Each row of a before or after table is a point. The points were changed in one or more steps. Then noise was added and the rows were shuffled. The steps act on how far a point lies along the listed directions, d1 being the first. Write out the steps. A step turns or swaps two directions, mirrors them in a line or flattens them onto one, adds a multiple of one to another, or multiplies one. Angles are multiples of 10 degrees, from the lower direction toward the higher: turns from -170 to 170, lines from 10 to 170 but not 90. Use the fewest steps. Two steps may share a direction if one is a turn and the other turns, adds or multiplies; they go together, in the order done. Otherwise the lowest direction goes first.
In the rows, zero is written as 128.

Directions:
(1): [156 182]
(2): [182 100]
Before (9 x 2):
[[167 172]
 [131 199]
 [163  67]
 [119  89]
 [118 200]
 [132  83]
 [151 194]
 [148 111]
 [ 84 159]]
After (9 x 2):
[[ 73 109]
 [150  79]
 [ 91  69]
 [103  62]
 [124 197]
 [147 170]
 [153 158]
 [120 151]
 [ 73  84]]
Steps: turn d1 and d2 by -150 degrees

Directions:
(1): [ 67  69 114 136]
(2): [124 134 162 206]
Before (13 x 4):
[[110  83 172 249]
 [ 65 105 110 117]
 [190 157 141 183]
 [111 101 102  52]
 [104  88 135 146]
 [118 117 148 196]
 [ 85  73 135 163]
 [ 76  86  93  89]
 [106  99 148 149]
 [178 172 155 116]
 [173 183 169 210]
 [123  96  97 103]
 [146 166 110  71]]
After (13 x 4):
[[140 197 138 124]
 [177 167 130  83]
 [143 164 173 191]
 [130 133  98  70]
 [175 114  81   4]
 [172 193 151 156]
 [150 144 134  96]
 [ 82  78 133 141]
 [ 95 127 143 189]
 [162 142 140 161]
 [ 98  66  85 107]
 [173 137 128 106]
 [ 70  59  82  64]]
Steps: turn d1 and d2 by -170 degrees

Directions:
(1): [ 28 151 139 129 107 121]
(2): [114  68  88 198 107 144]
(3): [149 134 205 160  70 143]
(4): [143 130  85  94  48  89]
Before (10 x 6):
[[ 85 160 248 141 136 165]
 [142 131 105  90 168 127]
 [166 135 123 124 149 124]
 [165 142 119 105 135 118]
 [ 95   7  48 248  96 169]
 [ 75 149 127 121 147 112]
 [107 161 199 161 205 174]
 [136  84 104 211 121 162]
 [139  96 137 149 103 137]
 [149 159 104 106 177 129]]
After (10 x 6):
[[ 93 162 192  88 121 130]
 [145  96 103 196  73 156]
 [100   6  32 225  77 162]
 [143 131 120  98 154 127]
 [116 166 151 103 137 138]
 [ 63 149  84 101 170 103]
 [157 137 160 127 125 135]
 [145  96 144 151  94 135]
 [147 157 111 111 149 123]
 [183 140 144 137 128 127]]
Steps: add -1 times d1 to d3; flatten d2 and d4 onto the line at 10 degrees

Directions:
(1): [139  87  90  68  91 156  66 110 187]
(2): [156 106  48 140 140  89 184 176 167]
(3): [165 142 179 175 159 168 117 157 210]
(4): [ 85 114 119 212  67  87  85 131 144]
(5): [ 75 132 110 144  95 201 199  94 153]
(6): [113 111  79 168 214 143  95  70 121]
Before (10 x 9):
[[ 92 142 141 157 127 120 157 111 101]
 [129 118  62  49 112 116 191 128  79]
 [ 88 110 103 131 119 153  92  74 137]
 [171 133 134  52 179 115 136 138 108]
 [142 126  82 125 129  83 118 149  91]
 [160 111 101 116 153 104 164 148 121]
 [113 106 113 189 111 152  81  89 167]
 [ 87 170 131 112  84 112 158 108  85]
 [157 136 122  90 177 106 192 153  90]
 [128 132 136 113 104 144 103 113 180]]
After (10 x 9):
[[149 122 134  13 156 176  79  76  92]
 [174 149 164   7 161 165 179 139 113]
 [119 130  70  99 125  81  89 100 112]
 [125 132 135  99  66 151  95 132 132]
 [ 81 128 130 246  92 122 134 108 127]
 [183 114 127  10 161 173 139 132 152]
 [113 101  76 132 122 107 119 116 148]
 [119 160 160 167 149 105 132 118 113]
 [160 115 154  77 129 168 117 122 152]
 [ 68 135 121 171 119 132 142  86  96]]
Steps: turn d2 and d3 by 40 degrees; turn d1 and d2 by -130 degrees; multiply d4 by 1.6; swap d5 and d6

Directions:
(1): [137  87 109  98 117 176 157 221 162 183  94]
(2): [ 67 103 139 144 130  91 138 142  27 182 101]
Before (8 x 11):
[[138 120 129 127 117 146 143 142 151 125 123]
 [ 94 118 141 134 135  96 132 128  75 133 116]
 [141 130 120 118 126 146 122 153 162 135 123]
 [117 137 127 132 119 127 125 128 118 132 115]
 [ 77 123 146 134 142  85 135 142  37 171 109]
 [125 131 129 130 131 132 128 133 120 134 128]
 [139 137 127 137 123 113 105 103 125 106 151]
 [130 129 116 128 131 145 129 150 157 129 125]]
After (8 x 11):
[[ 81 124 146 144 139  82 128 110  55 129 118]
 [144 110 124 116 115 161 151 169 165 139 116]
 [148 118 110 104 120 168 133 188 182 154 110]
 [124 129 129 130 130 133 129 136 119 136 126]
 [ 61 121 150 141 146  70 133 135   7 181 104]
 [136 158 136 150 128  91  90  60 113  80 167]
 [114 136 128 131 120 124 125 127 114 133 116]
 [137 117 107 119 127 163 135 178 173 143 118]]
Steps: multiply d1 by 2.5; multiply d2 by 1.3

Directions:
(1): [ 31  74 115 151  88 135 186 159 116 160 156 163]
(2): [110 108 206  37 119 172 125 116 164 170 145  91]
(3): [149 144 138 119 191  61 194 173 103 171 165  76]
(4): [168  46 131 173 107 142  78 139 100 123 196  71]
Before (10 x 12):
[[110 109 186  44 139 151 155 137 139 179 160  87]
 [139 201 153  70 192 101 145 138 142 160 109 100]
 [249 144 172  93 155 134  84  85 130 129 151  33]
 [198  92  89 186 124 105  89 123  99 103 150  98]
 [ 97 155 131 110 142 133 112 117 138 103 103 167]
 [142 140 117 151 142 113 176 155 119 144 138 117]
 [136  86 115 170 112 118 120 166 103 121 146 108]
 [104 153 177  52 158 137 159 146 146 170 142  88]
 [164  98 179  89 123 172 105 125 145 169 161  67]
 [184 121 115 149 129 124  72 136 131  89 152 104]]
After (10 x 12):
[[125 137 121 108 126 143 128 119 126 124 117 141]
 [150 154 115 144 142 116 172 154 121 138 127 118]
 [ 95  91 127 146  89 171 136 131 131 153 143 131]
 [141 159 125 121 147 130 106 133 125 120 130 112]
 [181 136 122 147 166 109  82 139 107 124 152  71]
 [ 95  67 108 160 103 105 167 154 101 152 162 130]
 [140 134 143 110 146 136  76 107 134  97 126 130]
 [101  71 120 150 100 133 127 161 128 125 178 118]
 [ 87 122 118 137 118 109 169 174 119 141 120 139]
 [132  32 119 187  78 151 130 132  91 142 210  78]]
Steps: turn d1 and d4 by -90 degrees; flatten d2 and d3 onto the line at 120 degrees

Directions:
(1): [124  86 133 194  73 173 131 157  51 110 122 168 175 117 142 160  70  49]
(2): [153  85 174 101 178 107 146  90 101 243 100  67 164 134 133 171 106  96]
Before (9 x 18):
[[130 135 152  68 188  88 120  88 174 193 117  75 128 130 130 125 163 159]
 [119 133 108 152 111 140 135 153 134  79 133 169 115 143 110 119 114 119]
 [132 139 135  83 166  94 127 104 170 151 131  84 111 141 137 116 150 182]
 [112 149 120 132 119 137 128 133 144 101 139 141 114 118 121 116 144 136]
 [119 161 115  94 161 104 112 125 194 113 151 130 107 129 110  95 171 188]
 [139 160 135  92 147 104 121 100 186 129 143 116  80 144 112 104 173 153]
 [147 112 170  98 190 101 139  88 128 249 118  62 159 140 134 163 146 116]
 [119 137 122 142 140 135 131 138 136 122 112 115 135 124 126 117 138 122]
 [116 145 126 137 143 123 136 125 168 104 129 141  98 130 116 113 149 159]]
After (9 x 18):
[[108  95 135 184  83 167 115 147  74 103 127 163 178 113 146 149  89  61]
 [130  86 158 180 109 160 137 136  56 183 124 132 196 125 146 180  91  41]
 [114 149 121 128 122 137 129 131 150 104 139 136 114 119 120 117 148 136]
 [125 134 119 168  75 155 118 143 118  70 144 178 111 132 119 119 126  86]
 [123 136 124 142 140 135 128 138 135 122 108 114 137 124 128 119 138 120]
 [111 138 122 162 119 141 132 138 147  86 131 162 110 128 121 118 134 136]
 [126 146 115 111 149 110 137 128 172 111 131 135  97 147 105 110 139 158]
 [103 136 106 171  90 152 109 168 132  55 157 190 140 114 124 109 124 127]
 [117 108 121 172  83 155 122 154  93  80 136 157 150 123 152 135  89 102]]
Steps: mirror d1 and d2 in the line at 70 degrees

Directions:
(1): [121  90 140  73 188 179 203 170  95 102 166 186 119 214 161 154 113 174
 105 125]
(2): [162 140 170 191 135 145 109  41 118 131 110  94 166 223  84 104  90 178
  74 131]
Before (13 x 20):
[[113 111 108 109 131 113 132 156 132 124 133 133 119  90 144 145 142 119
  154 120]
 [137 138 145 152 107 132  93  85 135 131 111  97 137 120 104 122 120 127
  117 137]
 [120 121 143 122 132 137 134 122 120 122 126 130 131 146 124 124 115 147
  110 119]
 [133 127 125 139 131 125 132 132 128 127 131 127 128 127 114 137 124 130
  132 133]
 [127 133 138 153 130 127 119 122 134 129 125 110 130 133 122 120 126 118
  125 138]
 [144 144 147 160 127 112 113  77 138 130 110  93 148 143 105 117 118 145
  116 133]
 [122 128 114 129 110 118 112 141 139 129 122 140 121  87 135 123 139  95
  155 120]
 [116 112 116  87 154 142 169 172 117 114 148 167 114 164 152 153 134 142
  130 119]
 [129 117 132 113 138 141 138 135 128 126 139 140 117 144 137 140 122 136
  124 135]
 [119 140 110 115 106 120 117 147 149 139 127 121 110  72 130 128 142  96
  153 123]
 [112 108 126  74 157 144 168 190 124 116 153 175 104 142 161 157 135 132
  131 127]
 [122 146 105 106 111 111 125 148 139 129 120 110 121  64 137 145 138  93
  157 124]
 [120 109 111 125 125 125 123 148 145 132 131 140 116  84 130 129 133  97
  152 135]]
After (13 x 20):
[[132 126 125 141 131 124 131 131 127 128 133 126 129 125 115 137 123 131
  134 133]
 [ 97  77 123  17 206 180 230 243  99  96 186 230  87 187 197 183 131 157
  123 125]
 [118 160  91 114  87  88 101 152 156 140 108  94 115   7 133 140 153  64
  178 125]
 [106 108 100  94 128 110 135 174 134 124 137 137 112  69 151 152 152 107
  164 120]
 [128 104 133  94 156 156 161 149 120 118 151 158 115 170 148 149 117 149
  117 134]
 [155 159 155 192 106  95  84  41 146 138  95  67 161 138  84 102 113 140
  110 133]
 [107  82 118  39 199 180 232 216  93  93 176 218 101 217 183 176 128 171
  116 116]
 [116 115 102 125 115 112 113 155 152 138 126 135 110  49 130 129 144  80
  166 136]
 [118 138 103 136  88  99  88 143 149 137 113 125 116  46 128 120 149  72
  170 118]
 [145 158 146 187  81 112  56  53 150 143  90  64 144  94  80 105 121 114
  120 139]
 [132 141 138 166 121 117 106 109 138 136 116  97 132 123 113 116 125 111
  124 137]
 [124 112 150 115 145 148 147 123 113 116 132 139 133 170 125 128 109 160
  101 121]
 [114 152 100 124  82  98  92 146 165 149 115 104 103  15 127 122 156  67
  174 123]]
Steps: multiply d1 by 2.5; multiply d2 by 1.6

Directions:
(1): [105  95 213  44 103 159 156 191  90 123 168 157 160  50 108 176 148 130
 153  64 153  93 163 117]
(2): [124  74 145  79 109  66 143 169 120 137 171 124  87 218 220  63  92  86
 138 102 155 161 172 107]
(3): [124 177  68  46 133 163 109  93 152 167 131 130 170 194 141 148 154 156
 197 144 232  80 134 146]
(4): [110  33 152 127 192  87 123 122 212 127 109 156 147 158  94  89 210 174
 184 124  76  91 135 112]
(5): [145 186 108 157 127  97 202 144 119 144  83 115 128 117 192 189 216 158
 172 109 106 199 190  84]
Before (8 x 24):
[[133 160 139 106 112 119 188 150 142 144 108 143 139 113 176 172 185 161
  175  97 150 160 164 101]
 [116  78 181 100 154 111 166 176 141 142 140 134 154  94 110 130 157 139
  147 100  88 109 167 118]
 [102 107 192  98 129 149 159 157 116 121 133 149 140  64 102 176 177 134
  157 100 107 113 154 107]
 [152 196  89 166 116 128 108 104 107 113  99  95 117 129 157 148 101 122
  115 143 135 160 133 138]
 [137 146 115 172 142 154 115 115 148 125 104 132 144 103  95 147 150 168
  124 143  99 134 110 142]
 [131 113 132 201 141 119 122 105 136 106  90 116 116  94 114 114 135 139
  102 153  54 151 114 139]
 [126 110 120 162 147 115  95 112 185 126 118 115 133 161 118  89 104 138
  114 150 112 118 110 144]
 [137  60 152 145 141  85 134 153 147 102 128 125 127 131 123 114 153 133
  153 120  89 159 142 103]]
After (8 x 24):
[[119 106 124 159 166  97 121 117 210 132  99 122 142 170 134 103 169 173
  159 138 103 127 138 115]
 [114 121 178 131 135 129 179 151 126 128 110 148 125  75 119 171 198 141
  162 105  87 142 163 101]
 [136 152 111 170 154 151 124 113 151 132  92 134 153 106 103 156 168 177
  131 144  97 138 118 137]
 [138 179 149 115  81 131 185 162 111 138 118 139 131  78 181 180 147 135
  131 100 151 179 160 112]
 [128  94 153 136 177  74 202 168 167 146 100 131 147 115 141 139 224 169
  181 102  56 148 197  92]
 [148  87 124 159 167  57 165 140 178 120  90 120 132 161 164 128 225 167
  205 127  79 186 169  82]
 [138 135  92 191 153 113 125  79 162 122  70 113 126 136 139 121 166 156
  135 170  77 156 122 140]
 [147 205  94 134  86 175  64 100  66  96 139  96 113 121 132 130   4  80
   65 157 187 129  98 179]]
Steps: turn d1 and d3 by -40 degrees; multiply d3 by 0.4; multiply d4 by 2.5; turn d4 and d5 by 40 degrees
